Every row gives one point. The window is the flat piece filled in between its corners: a triangle in 3 columns, a solid with four corners in 4, and so on. A path goes straight from each point to the next, and from the last back to the first. List the points from which the path goes on through the window.
In the rows, 128 means zero.

Window (3 x 3)
[[ 95 112 192]
 [159 114  88]
 [147 146  92]]
Path:
(1): [136 112 154]
(2): [150 147 175]
(3): [ 90 120 164]
(4): [128 106 106]
(5): [161 140 135]
(6): [190 177  90]
(7): [147 121  51]
(8): [124 138  70]
(9): [155 144 115]
(10): [125 122 192]
(11): [ 78 103 159]
(12): [ 83 121 110]
Through the window after points: 4, 8, 10, 12

Window (6 x 6)
[[129  47 127 141 139  69]
 [137  87 147 128 137 136]
 [181 165 138 105 142 105]
 [126  92 106 107 140 112]
 [  7 138 165 108 152 124]
 [163 119 115 144 166 116]]
Path:
(1): [147 112 119 154  86  66]
(2): [110  65 137 122 183 106]
(3): [111  86 128  96 200 101]
(4): [150 148 121 126  90 121]
(5): [140 139  95 123  97  77]
(6): [158 107 160 109 177 127]
(7): [115 113 166  88 160 109]
(8): [126 118 104 148 122 129]
(9): [112 120 136 161 109 109]
(10): [153  58 108  66 182 111]
(11): [156  92 144 106 194  81]
(12): [101  98  83 115  97 138]
Through the window after points: 1, 3, 5, 7, 9, 11

Window (8 x 8)
[[107 120 104 109 116 118 173 132]
 [ 83 141 154 146  92 118 146 138]
 [ 90 107 149 139 149 126 116 178]
 [ 99 107 133 138 181 155 105 111]
 [ 94  84 150 172 104 109 154 145]
 [113 137 114 162 202 169 135 140]
 [249 152  80  90 106 155 158  99]
 [128 137 110 144 150  99 130 126]]
Path:
(1): [ 92  98  78 177 113 158 130 147]
(2): [163 105  64  98  96 166 125 139]
(3): [197 150 119 116 132 134 155 114]
(4): [108 124 157 159 154 141 146 137]
(5): [108 107  47 126 158 136 125 157]
(6): [110 117 123 162 129 141 121 138]
(7): [135 128 151 121 160 122 160 133]
(8): [106 111 149 136 115 106 161 136]
Through the window after points: 2, 4, 8

Window (11 x 11)
[[ 87 130 116 123 123 102 122 121 126  92 134]
 [186  95  83  98 152  93  96  98 160 163 134]
 [133 147 132 154  99 126  83  94 145 116 128]
 [115 103 156 132 129 106  63 131 150 113 140]
 [117 130 131 183 176 138 113  98 125 161 136]
 [123  74 128 143  77   7 209  92  59 110  89]
 [122 149 152 187 133  97 154 101 138 117 170]
 [142 116 131 137 154 113 124 144 146 111  93]
 [132 109 101 182 142 134 113 174 123 148 132]
 [141 112 165  91 130 166  84 150 112 134 144]
 [101 161 139 154 112  90 107 136 148 155 123]]
Path:
(1): [120 165 118 161 131  55 101  92  71 127 125]
(2): [127 133 132 149 142  89 105 125 123 103 171]
(3): [114 122 166 167 108 141 154 100 162 161 101]
(4): [105  77 147 151 103 125 139 121 170 119  90]
(5): [136 135 137 123 131 101  85 138 124 116 149]
(6): [142 160 130 129 107  78  93 103 104 113 121]
(7): [ 99  59 126 188 143 120 148 138 179 139 129]
(8): [117 100 141 136 120 111 116 127 146 120 128]
Through the window after points: 2, 8

Window (14 x 14)
[[134  71 142 118 135  45  88 206 118 179  88 136 129  63]
 [131 140 135 149 167 133  96 113 164 102  83 116 202 130]
 [156 184 144 124 140 158  74 124 161 131  70 161  69 113]
 [121 151 112 180 145 167 112 114 118 119 116 176 171 157]
 [146  61  75 132 180 158 157 115 138  41 130 133 116 118]
 [153  43 104  95 138  97 139  84 149 101 142 135 110 145]
 [118 116 143 133 183 147 202 114 124  66 138 135 147 153]
 [141 123 145 153 105 154 109 111 198 157 107 132  53  57]
 [142 162 143  98 139 167  58 131 168 155 155 151  69  57]
 [175  99 154 179 156  54  92 137  95 134 111 113 150 100]
 [110  60 100  73 126  94 117  49 142  70 136 180  50  46]
 [144  69 152 139 166  68  71 123 184 141 119 184  79  73]
 [116  92  65 123 151  75 157 108 167  43 156 130 108 129]
 [129 181  80 159 217 169 155  97 130 132  97 124 177 155]]
Path:
(1): [110  95 162 140 154 129  57 126 153 104 132 102  72 112]
(2): [173 106  70 111 155 116 181 103 157 105 105 178 130  83]
(3): [195  99  89 119 168 134 184 114 152 114 120 143 143  66]
(4): [113  72 113 126 152 122 100 110 138  75 130 136  95 141]
(5): [116  93 121 116 166  98 100 105 141 108 109 133  90  87]
(6): [162  81 111 107  81 126 147  98 163 113 141 188 122  84]
(7): [162 118 109 126 157 105 143 116 162 105 117 150 129  97]
(8): [107 113 134 141 159 127 112 118 133  91 132 126 117 135]
(9): [ 69 127 115 141 157 123  80  84 118  98 103 144  88 135]
(10): [191 130 106 144 161 155 160 129 160 128 124 160 171 106]
(11): [191 130 110 127 123 130 131 124 161 146 110 176 126  85]
(12): [ 91 113 151 130 171 106  84 139 132 106  93 115 110 120]
(13): [ 96  62 145 150 148 106  89  99 155  92 139 116  56 114]
(14): [177 104  96  94 154 104 132 112 151 123 109 192 139  84]
(15): [161 132  95 123 166 110 143 106 152 124 120 166 112 107]
(16): [102 108 128 136 164 142  99 105 140 103 112 125 127 108]
Through the window after points: 3, 5, 7, 9, 11, 13, 15

Window (14 x 14)
[[141 148 112 136 126  59 112 154 155 203  76 204  70 189]
 [141 143 110 112 143 151  76 148  73 186 151 124 160 121]
 [137 102 132  93 187 105 121 162  99 130 154 114 158 147]
 [171 148 145 117 149  95 151 145  65 168 152 153 162 113]
 [109 120 136  82 117  73 133 146 131 212  45 166  64 134]
 [146 106 136 153 174 143 147 127  92 190 110 112 153 143]
 [147 149 111  90 111  57 117 124 141 171  22 163 127 178]
 [100 133  97  77 103 192 182 109 178 138 151 130 176 130]
 [101 149 128 113 132 208 160  98 140  78 120 127 130 111]
 [104  94  53 119 128 181 182 122 140  90 102 141 146  83]
 [141  97 165 138 158  94  88 129 114 155 157 139 203  94]
 [ 96 147 132 158 115  63 139 196  98 182  59 133 111 160]
 [207 120 153 120 126 119 104 169 120 167 153 100 151 120]
 [ 94  91  90 122  98 145 166  75 111  99 140 109 131 127]]
Path:
(1): [113 146 128 120 160  86 141 125 115 165  98 110 116 129]
(2): [167 105 122 106 103 135 110 172 138 165  92 211 149 150]
(3): [130 103 113 109 124 169 109 140  76 141 133 179 177 156]
(4): [132 151 132 119 147 116 168 124 172 156 116  79 113 106]
(5): [144 164  90 126 165  94 109 102 165 183 105 131  35 120]
(6): [118  86 162  92  97 110 150 183  88 156  87 171 207 168]
(7): [164 124 165 132 116 142 148 116  77 149  75 184 184 171]
(8): [123 131  98  98 139  72 110 137 151 169  92 120 119 132]
(9): [142 134 117 136 145 105 122 118 114 151 148 100 138 130]
(10): [137 107 139  81 113 139 138 185 125 150  63 200 184 139]
(11): [143  98 147 107 129 140 117 126 106 139 101 150 161 155]
(12): [112 178  75 145 136  56 149 133 130 171 117 131  71 100]
Through the window after points: 3, 5, 7

Window (14 x 14)
[[ 74 141 133 114 149 189 136 133 151 108  95 184  92 166]
 [100 126 102 152 193 171 106 171 136  71 155 156 102 104]
 [108 131 150  66 105  84 121 168  67 131 135 139 148 130]
 [124 133  89 106 116 158 126  79 165 103 122 123  55 107]
 [196 178 110 136 121 194  43  42 138 145 122 115 148  96]
 [123 110 108 115 105 115 117  69 157 109 128 197 140 134]
 [209 162 102 112  84 226  82  70 177 172 187 129 133 114]
 [ 95  57 137 135 153 130 117 151 110 162  92 131  99 136]
 [143 120 155 164  68 153 130  87 143  86 140 154 115  76]
 [ 80 131 134  90 169 125 201 121 118 117 159 138 133  30]
 [113 172 119 155 119 120 150  92 181 165 140 163  87 113]
 [ 42 127 138 154  85 131 131  68 150  72 168 163 134 191]
 [ 95 113 157 130 146 132 105 159 205 129 104 126 132 148]
 [ 42 136  47 144  66 138 114 129 102  65  89 171 216 218]]
Path:
(1): [158 115 103 104 157 113 177 107 178 102  97 151 119 148]
(2): [145 135 120 139 118 168 139 117 145 114 152 149 130 160]
(3): [ 94 135 112 108  89 163  77  76 150 137 129 147 128  92]
(4): [ 39 126 121 133  84 142  82 128 156 142  98 194 149 130]
(5): [155 143 129 111 179 169 172 109 127  80 147 116  89 147]
(6): [125 120 123 145 132 117 156 148 122  97 137 135 106 166]
(7): [ 63 124 121 100 112 149 113 122 140 125 120 171 136 122]
(8): [ 84 152  94 108  63 164  84 122 118 134 114 165  61  51]
(9): [112 128 124 136 152 148 141 117 145 103 139 129 159 179]
(10): [105 141 125 113 159 171 167 118 137 112  90 162 120 212]
(11): [ 82 134 106 138  86 142  83 109 156 113 141 170 116  77]
(12): [ 90 133 105  80  96 161 110  95 146 129 146 144 141  65]
(13): [126 137 111 167 150 135 165 123 129  90 121 145 118 181]
(14): [152 132 149 132 112 125 159 109 150 120 126 114 141 169]
(15): [ 72 118  92 122 113 165  69 104 117 135 107 175 116  88]
(16): [ 55 131 138 141  76 150  94 107 130 130 176 177 124 111]
Through the window after points: 2, 4, 10, 12

Window (14 x 14)
[[133 138 122  82  87 122 113 140 161  90 124 140  95 187]
 [154 144 133 184  98  95 105 178 113 129  79 148 117 120]
 [154  70 106 111 173  76 101 117 116 160 169  83 148 153]
 [180 112 172 120 200 108 111 147 132 107 126 123 162 159]
 [235 118 160 118  76  55 170 137 152 102  86 159 188  93]
 [116 161 122  95 137 128 156 169 184 121  86 122 155  92]
 [126 150  93 154 130 136 166 109 160 160 158 115 151 161]
 [148 190 168  79  79 102 130 159 145  90 164  93 175 165]
 [163 165 217 150 118  73 107  91 159 140 116 170 207  94]
 [111 103 145 108  94 165 157 134 134 121 105 131 163 131]
 [184 127 102 117  66 183  80 119 176 163  89 107 106 179]
 [110 124  61 109 136 176 102 123  75  99 129 144 148 139]
 [104 134  72 131 115 171 131 171 121  74 187 108  87 105]
 [197 129 182  20 143 118 156 123  86 144 136 143 144 131]]
Path:
(1): [115 147 148 124 171  90 139 108 138  82  96  68 126  63]
(2): [162 134 109 109  99 143 124 160 126 130 153 151 134 158]
(3): [161 117 101 118 110 104 119 219 133 177 138 136 179 187]
(4): [142 121 132  98 140 118 121  97 135 104 135 114 121 137]
(5): [167 151 139 122 109 122 125 114 149 113 108 111 121 124]
(6): [158  82  99  85  82 141 133 190 152 152 104 177 208 161]
(7): [159 142 138 126 100 116 142 151 154 131 144 151 173 128]
(8): [174 122 196 105 133  78 117  72 122  95  53 115 152 114]
Through the window after points: 3, 5, 7

Window (14 x 14)
[[ 74 119 114 170 152 128 110 155 159 132 118 157 169 156]
 [196 123 207  75  71 151 121  75 105 106 127  97 153  94]
 [111 140 180 108  44 135  99 214 161 102 116  85 137 149]
 [ 92 101 127 182 121 150  59 173 121 103 122 134 147  60]
 [143 126 137  44  99  98 156 150 122 131  67 129 125 124]
 [128 107  62  90 196 152 151  77 140  69 137 115 119  85]
 [144 134 180 122 146 112 118 143  97 119 182 138  92 136]
 [106 101  85 124 166 179 163 157  97 130 165 169 110 129]
 [146 120 207  94  85 141 136 125 170 131 129 102 138  49]
 [132 132 103  69 128 106  90 184  90 173 211  95 136 183]
 [179  88 124 183  84  90 114  82 184 151 168 126  93 172]
 [ 80 118  56 151 170 113 185 109  99 134 130 114 115 141]
 [144 182 104 118 137 184 116 140 182 163 105  81  61 152]
 [114 105 140  20  84 115 124  58 126 129 129 103 104 135]]
Path:
(1): [125  85 116 134 140 138 108 142 127 140 113 109  97 135]
(2): [146  99 143  97 147 172 161 146 115 143 109  73 103 163]
(3): [126 156 119 105  72  73 104 115 170 130 166 149 125 135]
(4): [134 210 100 111  82 112 112 109 130 142 167 141 130 121]
(5): [152  72 165 120 128 159 118 130 137 121 115  93 116 126]
(6): [125  86 160 105 137 156 146 134 147  94  95  76 122 136]
(7): [151 156 112 109  98 104 106 109 115 152 188 153 108  93]
(8): [192 182  95 105  92 121 174  97  73 141 166 162  94  82]
(9): [ 94  93 150 133 147 127 111 141 149 118 130  99 128 159]
(10): [134  72 142 123 153 176  91 143  99 125  99  61 101 123]
(11): [106 170 119 130  70  99 125 139 173 120 156 182 173  94]
(12): [125 180 111  93  98 114 182  93 123 100 175 138 154 143]
Through the window after points: 4, 8

Window (14 x 14)
[[ 94  78 120 136  63  98 178  96 143 126 175 153 102 107]
 [ 76  85 139 143  96 112 172 151 198 115 162 146 100 178]
 [100  63 114 141  51 154 154 154 155 122 154 132  33 137]
 [ 78  87 140 137 106 108 101  87 147 126 129 106  78 149]
 [153 153 117  89 160 142  91  88 136 127  79 180 116 114]
 [123  78  85 112 106  89 171 137 154 130 138  89  91 139]
 [143 170 103 117  66 151 152  79 118 158 139  92 205 197]
 [ 81  85  84 139  56  71 151 139 134 103 150 166  46 176]
 [162 106  98 173 191 148 123  82  82 103  93 170 106 127]
 [173 118 167 107 134 123 124 102  78  74  92 154 126 140]
 [ 83 105 142 148  92  94 158 161 127 176 136 136  71 138]
 [125 170 116 134 171 141 121 108  83  53 112 146  96  96]
 [171 155 122 175 128 119 132  85 125  82  55 144 111 107]
 [173 118  92 175 142 122  72 134  86  66  98 158 155  84]]
Path:
(1): [170 150 139 173 140 103 127 117 134  86 150 114  77 139]
(2): [103  99 110 123 105 108 137 109 123 116 112 152 114 136]
(3): [ 59  99  98 121 123 139 164 160 113  73  89 185 126 137]
(4): [159 114 114 150  51  97 127  87 145 160 177  98  69 172]
(5): [175 151  89 137  88 127 152 125 148  87 172 126  93 155]
(6): [ 75  78 118 132 122  98 133 117 111 130  92 138 114 129]
(7): [122 104  63 129 116 119 159 116 154 100  24 126 183 112]
(8): [151 134 175 152 116 146  96 107  90 121 213 145  51 142]
(9): [158 121 114 113 110 117 123 112 117 108 147 149 100 143]
(10): [115 104 143 146 125 121 144 108 107  89  94 148 106 130]
(11): [ 50  91 104 128  84 134 158 132 128  87 121 154 120 124]
(12): [169 126 125 153 124 111 145 121 143 123 129 137  91 147]
(13): [187 166 112 153  59 141 152 128 172 109 178 111  53 149]
(14): [ 49  42 129 107 127  94 126 109  94 117  83 163 146 119]
(15): [103  87 137 132 126 149 151 133 102  64  73 164 185 113]
(16): [168 132  97 140 117  97 114  88 137 122 156 123  42 150]
Through the window after points: 3, 5, 9

Window (14 x 14)
[[184 183  89 112 127  95 113 146 165 127 139 196 146 143]
 [168 131 187 196 122 205 140 140 178 142 160 164 117 146]
 [ 82  93  62 158  92 106  73 195 191 135 118 156 165 109]
 [150  80 128  83 143  89 155 133 110 120  34 131 108  76]
 [154 137  54 181 113 109 107 109 113 196 124 179 138 133]
 [101 160 130 178 115 166 124 132 176 157 105  82 141 106]
 [ 90 120 134 101 192 103 143 148 109 172 126 150 123 154]
 [119 166  66  99 101 145  96 141 188 143  91 227 172 111]
 [113 186  98 139 169 147 165 112  95 103 119 168 119  99]
 [120  77 120 119 175 153 134  97  74 121 171  76 156 148]
 [ 97 117 145 130 137 109 108 102 183 148  96  84  46  84]
 [171 120 170 181 110  92  91 105 136 172 137 127 107  36]
 [111 103 114  93  62 133 173 101 108 132 153 110 150 147]
 [133 140 125 108 115 101 138  80  74 115  78 172 142 176]]
Path:
(1): [ 92  99  97 142 133 109 155  89 124 152 132 156 152 136]
(2): [147 157 106 117 113 136 112 153 141 135 102 139 113 131]
(3): [137 193 133 102 118 124  85 136 104 145 106 169  89 144]
(4): [106 112  80 177 176 146 218  85 118  93 125 148 173  87]
(5): [119 135  83 151 155  94 145  61 162 117 103 152 151 135]
(6): [117 124 120  84 101 139  97 202 102 170 135 137 117 107]
(7): [138 183 138 123 122 139  86 214 131 125 109 146 125 117]
(8): [120  84 104 165 150 128 159  42 158 153 116 163 128 125]
(9): [135  65 124 107 151 113 152  70 194 152 104 200 166 134]
(10): [119 171 113 136 108 130 122 153  88 130 129 125 116 134]
(11): [143 161 142 123  87 129  92 149 128 191 108 118 103  94]
(12): [ 89 112  89 182 166 138 153  91 186 106 110 127 145 129]
Through the window after points: 3, 9, 11

Window (14 x 14)
[[152 111 103 139 152 163 141 118 176 112 141 202 135  93]
 [ 86 172 183  73  61  44 154 120 158 122 150 108 120 114]
 [176 141 142 188 157  95  62 133 151 210  76  98 132  92]
 [111 123 171 109 153 152 113 153 189 111 124 144 149 159]
 [131  91 129  59 100  53 136 126 146 168 116  94  87 148]
 [127 184 198 113 150 106  99 162  82  99 123 183  86  92]
 [133 141 125  85 152 110 110  67 174 145 124 158 179  95]
 [ 96  94 138  97 120 176 162 101  97 128 102 154 121 133]
 [159 111 159 109 146  97 139 167 120 105 167 111 147 110]
 [153 170  97 113 161 165  68 100  81 153 111  87  89 128]
 [ 92  78  94 120 158 158  96 105 146 178 150 153 143 136]
 [124 159 159  75  69  92  83 130 162 156 132 151 171 125]
 [133 209  52  74 159  96  99 129 126 163 105 105 155 105]
 [123 120  81 159 130 102  80  75 160 116  52 107 150 157]]
Path:
(1): [124 163 138 124 147 105 111 129 125 127 133 145 119 146]
(2): [141 105 110 119 101  63 153 126  81 155 140 159 121 216]
(3): [109 127 146  79 131 137 113 111 183 134 105 109 118  65]
(4): [137  94  90  47 131 141  64 103 165 142 157 127 145  29]
(5): [123 162 154 123 127  88 122 131 140 140 119 126 129 141]
(6): [184 235 141 100 112  80 133 151 125 166 155 159 157 160]
(7): [ 59  50 125 104 124 148  83  75 167 120  76 120 120  93]
(8): [120 129 132 112 134 127  85 138 137 122 109 136 102  93]
(9): [141 140 116 104 159 120 120 106 135 158 131 143 176 147]
(10): [120 142  99 126 127  95 225 148 123 140  98 136 156 213]
(11): [139 113 140  95 143 148  60  94 163 130 141 160 122  51]
(12): [110 125 159  88 143 177  70 146 125 162 117 126 161  57]
(13): [139 114  80 158 140  68 141  80 150 157 123 137  93 202]
(14): [146 137 160 108 125  70 147 109 145 165 120 143 128 138]
(15): [100  97 100  57 110 112  83 145 141 125 126  82 101 111]
(16): [143 106 150 107 120 146  74 143 146 156  77 117 132  73]
Through the window after points: 2, 10, 12, 14

Window (14 x 14)
[[159  82  97 179 193 165 165 135  86 108 134 106  77 134]
 [188 124 135 186 189 174 195 137 191 137 162 115 102 167]
 [ 11 145 189 159 107 133 115 130  95 107  81  61 182  98]
 [147 106 100 100 185 198 166 107 126  95 129 123 122 189]
 [229 155 101 142 129 172 184 149 114 130 197 105 124 136]
 [206 107  95 157 119 130 119  97 157  96 121  98 103 140]
 [ 68 180 135 126 132 135  84  86 104 174  93 114 144  49]
 [ 68 169 109 131 121 118  74 131 134  96 163 123 106  83]
 [ 38 159 110 164  62 175 101 132 111 153  91 118 113  98]
 [143  89 139 104 118 126 156 115 120 146 157 140  75 131]
 [ 89 148 152 188 108 149 100  59  99 101 148 150 150 110]
 [ 53  95 101 155  95 151 111 123 138 136 127 117 180  45]
 [196 101 130 129 143 178 146 156 140  76 110 175  86  96]
 [207 102 105 158 144 129  85 167 129 135 150 173 130 157]]
Path:
(1): [142  99 118 153 171 173 116  92 102 122 153 101 101 119]
(2): [114 156 117 152 114 120 176 170 127 124  83 157 123 108]
(3): [116 152 105 176 115 127 141 101 109 113  99 148 119 110]
(4): [104 128 141 137 131 175 107 143 131 123 135 101 137 102]
(5): [182  99 114 134  99 191  74 117  86 137 132 112  95 134]
(6): [ 56 153 121 166 185  76 197 131 144 100 126 135 153  86]
(7): [155 166  68 130 168  85 172 146 137 123 161 199 128 149]
(8): [145 109 133 155 125 188 114 113 133 126 138 108 103 109]
(9): [110 109 158 137 109 155  83 147 111 126 124 102 147 143]
(10): [ 62 165  94 151 147 155 200  84 125 105 102 117 107  86]
(11): [120 138  99 155 130 135 130 123 123 118 126 136 140 110]
(12): [107  94 178 155 115 179  97 120 128 145 141  74 108 148]
Through the window after points: 1, 9

Window (14 x 14)
[[132 118 117 129 105 165 191  89 148 129 207 132  98 111]
 [172 154 120 139 113 101 151  95 134 137 134 145 161 109]
 [138 141 151 105 152 132 146 112 128 129 180 201  89  90]
 [140 119 101 130  92 143 179 156  78 137  90 154 150 176]
 [131 109 106 147 144  81 163 124 143 161 186 139 104 129]
 [ 58 128 249  98 142 181  93 103 140 136 122  90  64  97]
 [ 42 181 126 175 109 160  75 176  77  88 100  72 151 119]
 [200 116  99 156 129 140 156 110 143 122 160 156  79 152]
 [120  90 127 119 151 155 146 162  94  73  56 119 174 120]
 [156 116 115 144  85 103 188 145  83  98 123 121  94 116]
 [164 110 129 176  88 148 167 197 128 120 126 150 163 123]
 [133  93 104  96  78 151 118 167 130 114  90 137 132 112]
 [ 58 178 195  92 135 130  75 169 117  60 120  80 159 149]
 [123 105 126 158 100 112 166  99 154 103 137 186 109 134]]
Path:
(1): [143 157  88 120 153 142 181 154 136 102  92 126  76 151]
(2): [121 138 124 129 135 149 163 130 124  98 117 127 119 127]
(3): [127  79 138 124 103 143 140 138 114 113 145 131 155 111]
(4): [144  94 166 151 115 115 128 138  68 147 169 126 148 114]
(5): [128 142  92 138  96 160 173 149 195  77  94 166 106 140]
(6): [114 139 119 128 138 169 163 133 152 130 116 144 111 132]
(7): [146 138 144 148  85  78 115 113  77 105 188 120 153  95]
(8): [105  92 164 147  78 134 121 133  96 115 148 140 148 107]
Through the window after points: 2, 4, 6
